Each row of a before or after table is a point. One or more steps were done to the points. Then noise was added and the rows were shuffled. The steps act on columns, c1 being the first. What was done? A step turns or swaps two columns, mirrors them in a line or flattens them onto one, adds a multiple of one to another, or multiplies or shifts one. Angles are multiples of 10 degrees, from the lower column toward the higher: turns from -170 to 170, lines from 10 to 170 but not 90. Use the fewest steps. Two steps may share a column if one is a turn and the other turns, adds or multiplies; they go together, in the order done. Otherwise the lowest column goes first.
In the rows, zero is written as 128.

Before:
[[127 137]
 [110 128]
 [141 159]
 [152 153]
 [123 149]
 [132 103]
 [126 123]
 [150 137]
 [130 122]]
After, 9 rows:
[[125 118]
 [121 179]
 [166 191]
 [162 153]
 [131 111]
 [149 204]
 [ 99 128]
 [135  65]
 [125 151]]
Steps: multiply c1 by 1.6; multiply c2 by 2.5

Before, 14 rows:
[[167 114  84 159 198  82]
 [160  97 107 172 174 126]
 [161 118 129  85 131 133]
 [137 121 104  87 136 150]
 [ 88 192 141 128 124 152]
 [102 166 158 114  89 139]
 [158 150 110 105  89 145]
 [180  98  95 112 139 135]
 [ 88 142 134 137  99 145]
 [100 178 169 113 120 174]
 [137 150 126 121 114 180]
 [178 134  78 102 129 147]
 [ 99 153 121 121 123 148]
 [180 120 116 171 177  98]]
After (14 x 6):
[[128 143 126 122 113 180]
 [128 172 141 127 125 152]
 [128 105 107 173 174 126]
 [128 107  95 112 139 135]
 [128 132  78 102 129 149]
 [128 120 128  85 131 132]
 [128 163 168 113 120 175]
 [127 154 158 115  88 138]
 [128 122 115 171 177  98]
 [128 119  84 158 198  82]
 [127 123 105  87 137 150]
 [128 137 134 137  99 145]
 [128 143 110 104  89 144]
 [128 145 123 121 122 148]]
Steps: multiply c1 by 0; multiply c2 by 0.7

Before, 13 rows:
[[170 110 102 164 115 126 189 109 108 110 135]
 [109 192 135 128 148 116 133 138 166 147 150]
 [ 76 134  91 147 141 161 154 172 114 143 149]
 [145 109 109 139 112 160 184  93 140 145 134]
 [ 58 150 124 142 129 132 138 132 124 114 157]
 [151 119 126 166 107 160 174 114  89 137 108]
 [123 161 141 135 160 119 111  99 173 128 124]
 [108 155 116 105 139 100 103 120 148 150 134]
 [165 166  72 117  92 198 150 119 144 109 128]
 [ 90 106 125 136 123 165 161 193 119 101 147]
 [151 137 164 143 126 115 121 102 136 140 172]
 [ 94 106 114 157 162 172 153 168  88 109 171]
 [ 86 170 148  89 170 133 133 146 127 118 161]]
After (13 x 11):
[[142 142 111  92 111 160 189 139 114 148 134]
 [ 87 119 127 190 121 164 157 140 105 103 148]
 [152  88 123 112 110 159 175 161 115 136 109]
 [169 106 104 109 116 123 188 161 109 109 138]
 [ 75 112  90 170 140 161 153 146 134 143 149]
 [108 146 118 118 138 101 103 101 154 149 136]
 [108 165 132 137 150 117 132 128 191 148 151]
 [ 97  86 110 169 159 172 153 159 106 107 171]
 [170 143  75 118  92 194 150 116 168 113 129]
 [154 137 168  99 127 114 117 146 134 139 173]
 [ 87 126 148 146 168 133 132  88 170 119 164]
 [122 171 144  94 160 119 111 135 158 129 125]
 [ 56 121 125 132 129 131 138 140 149 115 156]]
Steps: swap c2 and c9; swap c4 and c8

Before (11 x 18):
[[ 83 175 131 135  98 183 127 132 101 138 134  99 131 140  84  93 139 139]
 [131 117 114 126 151  59 109 141 124 133 130 130 117 111  99 167 144 150]
 [131  79  95 154 135 130  98 138 121 155 172 130  96 135 196  72 158 128]
 [116 111 101  99 123  70 101 164 146 119  97 166 102 125 118 136 119 122]
 [116 135 117 139 118 185  94 169  61 152 138  88 134 176 101 109 111 178]
 [120 169 120 161 103 201 132 166 112 153 181 114 110 142  98 104  97 142]
 [133 114  75 132 144 115  80 153 145 150 156  70  98 111 162  71 133 126]
 [134 116 123  85 124  79 150 142 116 116 118 128 115 120 148 154 112 119]
 [ 94 160 151 147  58 148 110 167  78 163 145 105 126 140 105 131 107 137]
 [ 96  92 126  85 131  92  98 147 128 121 164 153 140 102 133 159 107 127]
 [120 132 124  93 136  97  87 117 119 132 104 151 100 107 119 196 108 115]]
After:
[[120 170 171 162 103 200 133 166 113 157 182 113 110 144  96 109  98 140]
 [123 132 177  93 136  96  87 116 117 132 105 152 101 106 117 177 109 114]
 [116 108 152  99 126  71 102 165 146 118  98 167 102 124 120 134 122 124]
 [133 115 172  86 122  79 149 140 115 114 118 126 113 120 151 150 109 121]
 [ 96  96 176  88 130  92  99 146 127 117 161 151 142 100 133 150 107 128]
 [ 82 174 180 136 101 182 127 131 100 137 132  96 132 139  83 104 138 139]
 [132 119 162 124 153  56 106 141 123 136 131 130 119 112 100 156 144 150]
 [ 92 159 202 148  58 149 109 168  77 164 147 106 125 138 104 132 105 137]
 [133 113 125 133 143 115  82 155 147 150 154  70  99 112 163  88 131 124]
 [131  78 144 153 135 128  97 138 120 157 174 129  96 137 195  90 159 127]
 [117 134 166 139 118 184  95 170  61 153 139  87 134 178 102 114 113 176]]
Steps: shift c3 by 50; multiply c16 by 0.7

Before, 10 rows:
[[113 140 186 148 161 150 143 111 102  95 113 140 125 142 183 135 133 151
  114 144  87 107 172  83  92 116  97 115 146 125 108 180]
 [129 146 177 103  85 135  96 182 107 138 104 107 144  82 127 106 147  94
  167 143 125 147 138  96  69 163 160 118  96 166 159 107]
 [153  73 147 150  93 113 160 182 134 121 124 110 131 142 118 134 152 171
  117 138  93  97 101 112  85 147 116 105 107 170  93 142]
 [143  84 168 189 125 122  95 135 119 145 153 106 126  97 178 136  93 100
  117  79 131 150 116 130 147 101 162  90 167 183  92 128]
 [124  88 185 135 153 142 168 167 118  85 154 115 124 115 132  96  85 111
  167  87 128 126 166 119 103 145  96 171 110 110  84 130]
 [126  87  98 105 153 163 127 147  95 145 142 137 111 135 132 126 120 171
  136 147 139 155 165 117 152  92 164 126  97 124 161 163]
 [126 108 114 132 128 115  95 102 131  83 117 140 115 119 135 120 154 163
  169 114  67 100 158 115  83  92 167 144 138 117 161  95]
 [125 127 124 103 160 178 103 179  89 143 105 157 132 129 117 169  78 124
  126  91  64 105 107 134  96 153 144 146 161 131  87 116]
 [170 116 143 112  98 171 117 119 145 128 134 144  89  87 143 108 151 154
  109 138 137  85 135 116 106 161 142 108 145 136  76 151]
 [135 132 127 163 120 115 177 115 120 151 132  99 111 137 182 142  95 100
  133 121  68 156 121  90 153  95 141  98 151 154 159 122]]
After:
[[123 108 118 168 130 118  95 138 130  86 117  99 115 119 133 117 156 165
  129 111  64 102 158 114  83  94 169 145 139 113 164  94]
 [171 116 144 108  98 171 111 146 147 128 134 122  89  88 146 110 150 155
  109 136 138  85 133 115 106 158 143 139 150 125  76 152]
 [127  84 182 163 152 144 165 113 121  84 154 165 126 113 130  93  81 109
  134  87 129 127 165 119 107 142  95 149 110 106  90 130]
 [142  87 169 115 127 118  94 104 115 147 149 134 122  97 180 138  92 100
  190  76 130 150 113 132 149 101 157  94 167 164  90 131]
 [115 141 184 115 160 151 141 144 106  93 115 110 130 142 186 136 133 149
  153 141  86 107 170  85  96 121  98  84 147  94 109 181]
 [131  88  98 134 153 159 128 141  94 146 141 144 111 133 133 127 121 168
  104 147 133 153 169 116 152  93 166 105  95 120 167 167]
 [151  71 146 123  92 115 159 112 133 122 126 185 135 141 117 136 147 170
  151 135  97  98  99 113  87 146 118 142 112 181  93 143]
 [120 128 122 127 153 180 108 162  91 144 103 178 132 129 116 168  77 123
  103  89  66 104 107 133  95 157 141 113 160 138  86 113]
 [129 144 178 167  86 135 101 105 103 136 103 178 142  83 124 108 147  92
  102 143 125 147 136  96  72 158 159 165  92 167 156 103]
 [139 130 121 132 119 116 174  97 120 155 127 115 109 134 184 145  95 100
  165 121  65 155 125  87 154  97 141 108 153 130 155 126]]
Steps: swap c4 and c19; add -1 times c5 to c28; swap c8 and c12; add -0.5 times c15 to c30
